Each row is a point. The ring and each string are closed loops that go straight from each point to the next, and from the last back to the first. Before rounding, they use only three directions, however many columns there are. How many times does the string pass through the ring? Passing back the other way cancels.
In the rows, zero is written as 128.

Ring:
[[141  92 193 166]
 [167 103 180 144]
 [167 126 121 124]
 [143 140  73 122]
 [118 147  60 126]
 [ 91 142  97 139]
 [ 94 124 139 154]
 [111 104 172 166]]
String (29 x 4):
[[140 109 162 150]
 [148  98 163 159]
 [176  80 204 164]
 [182  93 212 145]
 [169 110 192 134]
 [146 117 152 139]
 [149 102 141 156]
 [170  88 171 161]
 [186  86 224 150]
 [167 102 220 141]
 [137 122 158 137]
 [140 100 161 160]
 [136  83 172 180]
 [123  77 211 188]
 [110 104 207 163]
 [117 123 161 143]
 [123 122 140 144]
 [100 128 157 145]
 [111 127 142 143]
 [115 113 123 160]
 [ 91 116 129 165]
 [ 69 120 143 168]
 [ 80 111 144 174]
 [106 109 140 166]
 [107  97 147 178]
 [104  86 184 189]
 [117  99 207 166]
 [131  73 228 187]
 [139 106 201 149]]
Times through: 4
String (22 x 4):
[[116 148 108 121]
 [125 128 111 139]
 [106 138  42 142]
 [ 92 160  32 124]
 [ 92 167  74 113]
 [111 140 111 132]
 [105 142 122 130]
 [ 88 144 134 134]
 [121 124 135 142]
 [114 103 135 170]
 [100  85 184 191]
 [111  94 202 175]
 [123 114 178 149]
 [129 121 143 142]
 [120  93 157 176]
 [ 97  83 190 194]
 [ 90 119 182 157]
 [102 131 149 141]
 [118 120 121 151]
 [ 95 127  90 155]
 [ 73 158  56 132]
 [ 86 171  60 112]]
Times through: 4

Ring (6 x 8):
[[127 111  64 102 155 149 120 119]
 [ 98 112  56 108 121 135  94 133]
 [ 97 122  93 123  96 119 100 142]
 [140 144 176 139  93 112 143 132]
 [151 140 182 143 121 114 172 138]
 [142 124 130 128 150 128 163 136]]
String, 26 rows:
[[160 141 162 122 116 132 143 110]
 [126 131 138 134 112 117 139 140]
 [125 144 181 149  80 100 142 147]
 [124 143 165 138  74 108 122 135]
 [136 135 129 117 101 131 113 114]
 [130 128 117 119 118 130 125 125]
 [ 88 117  93 134 106 111 115 161]
 [132 126 107 113 123 136 120 118]
 [116 115  57  97 126 148  89 112]
 [ 81  99   7  95 130 144  71 132]
 [ 77 100  25 109 129 132  88 148]
 [103 115  83 122 123 125 117 145]
 [132 123  91 106 129 143 113 113]
 [103 109  33  92 125 150  75 115]
 [ 55 102  30 120 101 117  75 165]
 [ 70 113  77 136  97 105 103 171]
 [120 126 114 124 114 124 124 135]
 [136 134 128 117 105 132 116 115]
 [118 128 127 132 110 117 132 143]
 [123 142 176 149  82 100 142 150]
 [170 161 229 144  81 111 159 116]
 [177 153 199 129 106 128 156 103]
 [132 133 146 134 115 118 145 138]
 [126 137 179 156 104  98 166 161]
 [147 148 215 160 100  97 180 151]
 [182 155 212 133 109 125 166 106]]
Times through: 1

Ring:
[[140 125 152 105 125 152 165 136 121 141 189]
 [126 121 154 109 120 119 175 146 113 115 192]
 [120 130 135 137 122 111 133 149 122 116 117]
 [126 136 125 149 128 131 100 139 132 138  74]
 [132 131 126 147 131 143  85 122 134 154  68]
 [141 126 140 124 130 158 119 120 129 158 129]]
String, 30 rows:
[[139 129 161  88 119 145 219 162 114 119 249]
 [137 132 151 103 121 144 192 159 119 124 206]
 [127 124 143 126 124 124 138 136 121 128 140]
 [116 115 147 129 123  98 133 130 113 113 138]
 [109 112 150 128 120  82 145 137 108  98 149]
 [111 123 147 126 117  88 165 157 111  93 160]
 [110 120 143 134 120  86 141 146 113 100 132]
 [124 142 132 133 120 121 158 172 125 112 133]
 [134 148 128 133 123 146 150 168 132 131 124]
 [130 136 133 134 125 137 132 148 128 134 118]
 [135 149 121 142 126 151 126 160 137 140  93]
 [133 151 116 152 128 150 106 156 140 145  65]
 [135 149 114 154 129 154  95 149 141 151  54]
 [136 143 122 145 129 155 104 143 138 152  78]
 [136 136 131 134 128 150 120 139 132 147 108]
 [131 130 134 135 128 138 115 133 128 142 107]
 [117 115 137 144 127 106  93 115 120 130  88]
 [119 116 139 140 127 109 101 117 120 130  99]
 [132 128 137 131 127 139 120 131 127 142 118]
 [146 137 131 131 131 172 112 129 137 166 108]
 [152 136 131 128 134 187 104 119 140 179 107]
 [140 122 139 127 132 158 104 110 130 163 116]
 [126 112 146 129 128 122 108 108 119 139 122]
 [134 116 148 120 128 139 124 114 122 146 144]
 [161 135 148  97 130 199 167 134 132 172 197]
 [157 138 147  98 128 192 176 144 131 162 199]
 [142 131 145 111 126 159 158 141 126 145 171]
 [126 121 144 127 125 122 131 130 120 129 136]
 [123 114 153 117 123 113 147 128 113 121 166]
 [135 121 161  93 120 136 200 148 112 121 233]]
Times through: 2
String, 31 rows:
[[109 122 136 145 121  86 121 142 117 104 101]
 [110 114 143 137 122  87 123 131 113 108 119]
 [123 123 142 129 124 116 133 136 120 124 133]
 [133 136 144 113 121 137 180 163 121 121 181]
 [129 130 154 102 117 124 207 168 113 106 220]
 [120 116 161 102 117 101 198 153 105  97 221]
 [118 113 157 113 120 100 166 137 108 106 185]
 [123 118 149 121 123 113 146 133 115 120 157]
 [128 123 147 119 123 126 152 138 119 126 161]
 [137 131 150 106 122 146 181 152 120 129 196]
 [142 134 158  88 119 153 222 167 117 122 248]
 [120 115 158 108 119 104 180 144 108 104 201]
 [112 110 157 117 118  84 164 138 105  97 180]
 [117 121 156 110 116  97 191 159 108  94 202]
 [128 134 144 117 120 126 177 163 119 114 175]
 [127 132 140 126 122 125 152 152 122 121 145]
 [128 129 138 130 125 129 135 141 124 130 130]
 [130 141 129 136 124 137 137 157 130 130 114]
 [134 153 118 145 126 152 124 165 138 140  85]
 [125 142 118 156 128 131  94 146 135 137  55]
 [116 124 128 154 127 106  84 125 125 128  62]
 [122 122 136 139 126 117 109 127 123 131 102]
 [136 138 129 136 128 151 117 140 133 148 102]
 [144 150 116 146 132 175  97 143 144 166  67]
 [139 147 113 155 133 165  78 136 144 165  42]
 [121 127 123 158 130 120  69 120 131 142  43]
 [117 120 133 149 127 107  89 120 123 130  75]
 [125 127 133 141 127 124 108 131 126 134  95]
 [132 138 128 139 127 143 117 143 132 142  98]
 [133 147 121 144 127 148 117 155 136 141  85]
 [124 141 124 147 124 124 121 157 130 125  88]]
Times through: 4
